Each row of a before or after table is a point. One or more steps were done to the points. Then noise was added and the rows were shuffled. The steps act on how far a point lies along the listed directions, d1 being the first. Name the steps. A step turns or swaps two directions, mirrors them in a line or flattens them onto one, adds a multiple of one to another, or multiplies one. Angles are multiples of 10 degrees, from the lower direction toward the higher: turns from -170 to 170, lines from 10 to 170 but not 90. Use the fewest steps. Two steps may share a direction if one is a turn and the other turns, adds or multiplies; they go together, in the order done. Otherwise the lowest direction goes first.
In the rows, zero is written as 100.

Directions:
(1):  90 149
(2): 51 90
Before (9 x 2):
0:  93  91
1: 100  77
2:  84 114
3: 118  83
4:  74  87
5: 132  99
6:  89  90
7: 106  42
8:  50 115
After (9 x 2):
0:  72 111
1:   6 108
2:  97  78
3: 132  88
4: 164 105
5:  84  89
6:  47  82
7:  99  42
8:  76  88
Steps: multiply d2 by 2

Directions:
(1): 152  91 107 163 123 111
(2):  65 157  95 140 111  66
(3): 134 102 110 100  42  47
(4):  85 102 184 103  97 109
(5): 116 150  95  99  60 155
(6): 142 140 112  57 142  84
Before (10 x 6):
0: 123  47 134 110 124 129
1:  74 106 137  94  99  94
2:  58  92 113 107 140 104
3:  76 114  24 163  34 123
4:  95  88 127  75 134 115
5:  63 101 120  87  70  49
6:  88  68  92  60 139 154
7:  71 163 149 100  62  66
8:  85 123  24 133  44 105
9: 157  79  71 147 124  83
After (10 x 6):
0: 145 197  40  96  87 118
1:  73 154 152  93  85  40
2:  64 121 117  90  45  73
3:  81  59  91  67 135 154
4: 117  62 134 117 108 154
5:  54 100 107 120 108 132
6: 132 170  36  82  85  93
7: 144  76  70 164 100 106
8:  72  67 120  92 114 117
9:  78 105 136  95  88 100
Steps: turn d5 and d6 by 90 degrees

Directions:
(1): 117  30  91  99  58  58 141 114 114  78 148
(2):  90  51 107  42 168 104  93  97  53  73 104
(3): 133 132 145 100 107  90 121  96  48 149 161
(4):  93  91 123 145  85  90 108  16  62  58  85
(5): 116  70 158  95 128 119 142  73 160 133  73
(6):  41 100 113  38  50 111  78  59 113 124 125
Before (10 x 11):
0:  91 146  92  94  39  84 102  97 153 144  76
1: 122 135 104 145  97 123  90  94  95 128  90
2:  97 129 130  81 114  94  95  86  56 171 140
3:  85 150  68  52 101 107  50 141  75 118 144
4:  88 113  56  92  80  93  98 141  97 111 121
5:  67 102  60  48 108 102  69 129 111 100 102
6: 128 101 144 124 103  86 125  73  94 120 127
7:  97 131  89 113  30 118  93 156 158 135 116
8: 134  98 177  59 180 103 131 102  61 167 143
9: 122 102 159 115  71 104 138  67 119 143 127
After (10 x 11):
0:  62 100  58  43 105  99  69 127 109 102 102
1:  96 130  85 111  31 120  93 155 163 133 118
2: 133 103 160 124  76 101 141  73 118 138 120
3:  93 145  65  55 104 105  54 146  75 115 145
4: 128 137 104 148  96 124  93  98  99 126  91
5: 152  97 175  80 198 101 137 113  55 160 139
6:  94 114  57  88  81  93  98 143  93 110 124
7:  91 151  91  92  37  84 102  96 150 141  78
8: 136  99 144 132 114  88 130  78  93 115 124
9: 113 127 127  97 130  92  97  95  49 168 135
Steps: add -0.3 times d3 to d6

Directions:
(1): 101  44 141  99 133 130 126 114  91 123  60 109 145 173
(2): 111 128  59  69  44 102 113  73  44  86 114 152 124 152
Before (13 x 14):
0: 123 142  90  66  68 101 118  83  59  88 106 121 112 124
1:  98 111  90  97  96 108  96  91  95 109  94 110  93 120
2: 112 123  72  84  66  96 129  93  87  82 102 115  92  86
3: 100 125  95 115 116  80  69 126 145 100 126  60  54  19
4: 118 133  62  73  63 106 103  73  58  84 122 134 101 103
5:  99 133  77  97  80  81 100  82  91  92 106 104  82  82
6:  92 150  75 106  82  75  69  98 124  83 148  80  39   5
7:  98  91 114 116 131 125 110 107 124 123  86  87 105 103
8: 108 120  50  82  30 107 121  78  44  80 111 148 111 134
9:  89 111  97 115  80  99  97 105 108  82 132  97  91  81
10: 102 133  77  96  69  97  94  85  98  93 125 107  73  64
11:  92 105 101 129 109 102 103 113 118  96 107  73  93  73
12: 107 149  41  83  45  68  70  93 104  77 151  88  61  47
After (13 x 14):
0:  96  85 120 110 129 101 107 105 118 114  77  80  94  91
1:  83  86 139 128 148  97  82 130 158 114 106  45  54  19
2:  99  33 139 112 125 139 130 120  91 118  56 100 136 155
3:  93 123  87 121  92  92  96 102 109  94 122  81  90  73
4:  89  88 121 120 106 109 100 119 116  94 116  88  97  85
5:  98 104 100 100 106 112  99  93  94 113  88 103  97 127
6:  95  49 133 118 155 102  87 141 163 117  82  38  86  72
7:  99 123 100 115 121  83  72 128 148 103 125  55  53  18
8: 106  53 137 100 146 131 115 114 103 122  66  91 117 123
9: 108 138  68  99  83 111 100  81  96 101 120 113  96  90
10: 118  84 148  87 128 122 126 109  88 115  69  92 125 138
11:  95  77 139 119 131 118 100 111 127 115  86  78  84  77
12: 108  72 121 105 117 116 136 119 117 105  65  91 105  98
Steps: swap d1 and d2

Directions:
(1):  98  90 135  91  67 126 150  18 126  81 114 124 110 167 150  91 166 117 133 113 107 132  77  74
(2):  78 159  83  57 119 181 138 124  76 150  76  95  30 109 119 116 131 109  75  78  57  79 112  74
(3): 181  56 124  98 141 163  46 107 103  55  88 104  77 154 124  94  55 145 101 103  71  83 117 113
(4):  80  75  51  42  64  61  98 163 124  93 112  71 110 180 119 132  85 126  65 120 120  74  55  68
(5): 124 105  30 135  75  97  71  72 147 125  82  90 150  92 145 152 110  80  87 104   6 116 122  99
Before (14 x 24):
0:  83 105 169  99 130 151 131  69  85  81 109 141  61 112 105  69 130 120 132  76 137 112  84  94
1: 156 115  76 117 135 195  57  78 129 119  81 100  68 111 140 114 113 118  97  90  11  92 145 106
2: 116 111 104 129  70  67 106  67 119  83 127 108 148  80 122 107 115 100 101 101  94 109  82 105
3: 138  93 155 139 122 149  87  54  87  68  96 126  70 119 113  68 111 117 116  94  93 104 111  97
4: 146  58  88 144 112  85  70 100 135  82 128  86 138  70 121 115  88  97 114 114  74 115 124 133
5: 108  81 106 111  95  96  99  44 120  79  93 105 131 105 111  85 109  95 131  99  97 119  99 117
6:  44 130 118  44  98 124 157 126  91 136  90  85  65 133 107  80 114  87  74  83 102  72  96  68
7: 143  66  76 109 166 137  33 161  72  96  93  73  71  70  63 100  32 110  89  76  71  80 130 110
8:  77  74 115 111  90  67  77 102  84  73 111 105 128  89  87  63  87 116 126 139 139 116  87 113
9: 106  61  30 108  96  21  35 161  93  97 101  76 167  96  79 118  24  68  55 113 103  70 109 111
10:  54 129  80 135  92  93 128  87 102 144  90  93 106  49  94 105 127  78  80  80  77 108 113  78
11:  97  57  91  97  68  62  93 105 108  74 114  89 127 139 107  82 111 143 118 136 120 120  68 100
12: 137  77  65 128  84 134  93  36 145  93  86  79 110 103 145 112 116  90  98 102  58 124 102  88
13:  79 115 142  89 146 108  99 148  81 102  95  92  44  76  66  74  88 116  74  88 139  79 102 114
After (14 x 24):
0: 116  80 154 160  98  91  92  39  95  60 109 126 112  99  96  63 113  96 125 103 125 121  98 105
1:  90  87 147  83 133  99  92 137 101  77 106  95  60 118  83  74  89 129  81 101 151  82  89 109
2: 115  30  75 107 106  60  54 129 110  70 124  73 131 112  76 101  58 107 105 104 122 105  87  95
3:  82 107  96 109  90  95 121  48 110 105  90 102 123  76 100  89 126  83 125  92  98 119 101 111
4: 173  53  93 154 109 107  26  50 158  64 109 106 140 117 127  98  90 113 123 115  58 115 125 125
5:  97  91 176 114 135 139 113  66  87  68 112 142  73  99  97  64 112 119 136  79 144 115  88 106
6:  92 116  89 110 112 156 114  93 104 127  81  94  72 105 128 108 118 115  72  82  50  90 116  72
7: 131  79  63 143  79 110  89  34 142  94  91  81 125  74 129 109 111  76 101 103  68 127 105  98
8:  64 104  81 105  78  58 113 118  83 115 103  86 111  73  81  86 123 113 109 118 110 119  85 107
9:  55 103  10  81  71  25  91 161  89 137 104  72 152  99  88 132  69  56  46 106 107  72  92  81
10: 114  85 141  62 137 155  96 129  90  91  85  92  61 149 107  68  60 114  81  84  85  64 118  95
11:  94 149  94 117  75  91 128  80 102 113 117 101 121  62 119 112 132  92  90  89  78 102  90  95
12:  34 118 100  91  80  79 115 113  73 113 105 101 106  69  86  71 118 102 112 127 131 114  84  94
13:  93  88  72 135  79  57 115  95 137 112 137  83 146  57 121 122 127  78 108 115  87 127 107 115
Steps: flatten d1 and d4 onto the line at 130 degrees; turn d2 and d3 by 80 degrees

Directions:
(1):  54  66 101 110  52  79  90  80 154 161 133  86 113 133  93 124 110 100  81  97 153  97 101 127 127  84  75  73 123 111 110  98 119 124 132  71  16 154 107  87  64  54 117 109  94  86  50  58  99  89 129  89  35  86  34 107  89 135  91  52  78  83  20  86
(2): 102  90  67 130  41 107  61  86  84 124 171 116  59 133  53  58 111 103 131 114 100 171 107 122 102 132 111 100  78  90  96  52  86 133 101  93 123 175 115 113 116 114  75 150  80 168 124 100  85 173  75 104 100 110 143 100  71  58  78 119 125 128  57 151
(3):  79  59 118   5 115 121  64  57 111  92 135  59  74 119  83 160  22  99 101 102  80 108 124 118  98  80  84 150  84  66  96 140  86 100  32  80  74  71 106  37  83 136 143 115 101  87 117  47  87 155 106  94 115  96 135 109  78 128 114 134  63 145  91  99
(4):  88 113 131  62 129  62 104 114  76 107  68  95  84 101 117  90  71  71  79 128  82  89  85  83  29  52  87  89  93 151 124  78 112 122  84  15 103 138 120  62  91  69  32 155 115  41 117  89 125  71  32  92  79 133 103  84 110 102  62 152 125  70  70 163
(5): 104  93  57  14  75 134  99  96 128 127  65 103 133 142 112 108  91  97  57  65 135  93 109  76  93  87 106  75  87 112  94  71 131  50  67 124 122  62 182 106 129  96  73 107 124 126  58 164  24 155  87 126  77  96  65 111 116  52  42 115  81  72  97  92
(6):  48  99 104  72  86  87  64  96  73 135 120 155 126  95 174 148 109 107 111 154 105 102  41 108 103 104 116  93 153  68  91  26 100 110  60 108 121  77  25 107  62 151  43 109  46 121  64  99 106 106 107 134 124 105  92 129 102 140  88  92  58  64 134 131
Before (8 x 64):
0: 104 122  74  75  99  82 125 125 126 135  42  96 136 127 117  96 118  73  33  84 142  45  95  60  74  67  91  55 112 155 133  84 140  76 123  71 113  99 155  98 107  72  66 118 100  84  36 132  60  83  66 110  48 103  52  84 136  80  63 104 121  41  56  84
1:  57  73 127  89  96 101  88  80 130 143 134 111 123 128 143 176  91 127  99 131 116  84 104 141 159  90 101 118 136  54  91 106  82  92  58 114  67  74  41  76  57 136 145  67  57  95  48  60  99  92 169 115  99  70  66 117  76 175 127  50  18 116 109  57
2:  51  92 143 100  99  68  89  82  96 150 107  98 109 110 118 138 109  98 102 133 117  96  87 101  92  68  74  84 134 116 117 103  83 127 106  62  45 128  81  75  61  72  79 118  85  72  87  59 126  51  94  96  65 103  59  95 108 149  97  80  78  78  61 118
3:  69 107 133 136 100  81  94 108 111 115  81 122 122  87 155 114 123 127 111 128  99  76  65 108 128 102 108  72 134  82 103  97 112 112 148  89  41  77  24 104  54  94 109  76  83  71  72  61 129  58 137  97  97  91  60 110 108 156 124  57  91  84  84  61
4:  86 105 110  43 121 116  88 108 101 106 114 105  77 116  91 109  72 100 102 120  83 120 108  75  71  93  83 109  83 125 128  79 121 124  59  48 109  84 114  66 107 105  71 145 117 101 128 119  87 134  49 113 112 123 125 111 104  91  72 148  87 107  82 154
5:  67 113  84  64 108 109  75  82 102 113  97 135 101 113 132 137  83 112  98 112 105  97  88  89 120 108 123 123  94  56  82  82 102  98  57 141 145  36  81  96  99 150  96  67  61 138  85 109  94 123 117 115 120  99 108 117 115 113 113 106  71 106 138  96
6:  98  84 110  50 131 122 121  94 149  94  66  74 135  97 109 158  91 103  81  65 111  51 114  96 130  97  89 103  90  98  93 169 105  50 115 145  47  37 114  81  93 100 176  38 118  71  59 106  67  83 167  94  86  57  63 114 113 126 128  54  46 116 111  28
7:  84  87 105 157  60  91 104  93 138 139 122 108 127  85  96 113 157 108 101  74 160  63  68 122 167 119 105  67 124  76 112 102  95 121 160 110  44 118  52 114  80  75 125  50  73 115  52  89 116  75 163  95  77  75  47 107 113 149 124  20  81  71  71  63
After (8 x 64):
0:  63  79 122 132  84  95  88  83 122 144 151 123 117 123 134 157 112 131 116 136 116  96 101 149 169 106 105 116 139  50  90  97  76 103  79 122  73  96  26  94  58 136 145  67  48 112  55  60 109  88 173 113 101  71  72 114  71 170 135  39  30 120 108  63
1:  57  94 146  92 111  80  79  94 109 112  92 104 107  94 151 136  84 120 110 138  86  79  71 112 112  85  97  90 124  78 109 109 107 118 117  59  32  79  30  70  44 101 111  97  84  52  85  34 132  74 123  92  99  96  77 109 100 167 120  84  83  96  72  76
2:  96 111  91 145  78  59  82 108  88 130 137  96  61 125  64  66 114  77  95 132 105 114  97 101  70  94  90  86 100 133 138  74  99 150 133  26 108 194 102  82  90  91  70 165  66 109 100  61 111 107  48  90  68 119 127  74  91  94  93 123 154  95  15 144
3: 110 134  81 138  95 117 118 135 105 109  97 142 110  99  99  65 153 114 108 103 109 117  96  66 107 132 103  71  99 131 120  57 129 112 121 106 128  85 101 139 128  91  71 105 109 140 103 172  84  99  77 123 110 110  91 113 120  67  76  94 105  81 107 122
4:  67 115  83  99  97 103  68  83  92 113 122 142  87 110 120 122  94 115 117 122  98 116  87  99 126 122 124 125  94  51  82  77  93 117  70 137 149  65  64 104  99 152  96  75  50 153  97  95 109 126 115 112 126 102 125 115 104 113 123 102  83 117 129 107
5:  58  54 138  44  88  90  75  62 136 136 135  66  95 105  91 165  68  91  87  90 132  62  83 128 126  74  82 109 105  72 120 127  90 131  87  46  22 110  69  34  59  90 128  95  84  69  77  34 117 109 134  85  78  90  80 106  99 179 115  81  58  96  48  95
6:  96  80 122 156 100  96  84  84 106  89 167  85  61  91  53 112 106 107 150 112  77 127 114 139 137 137  94 129  79  76  95 152  61 130 145 114  48 145  52  84  79 118 178  80  76 110 123  43 126 101 155  73 107  71 138 103  70 132 162  59  88 172  73  86
7:  60 105 130 130  91  71 104  93 100 152  94 112 127 102 126 125 139 103 100 122 131  89  83  95 105  80  81  67 142 118 114  96  89 117 129  88  53 120  80 104  69  64  77  99  85  85  73  82 120  36 106 101  63  97  40  95 117 139  97  57  82  64  74 103
Steps: swap d2 and d5; mirror d3 and d4 in the line at 120 degrees
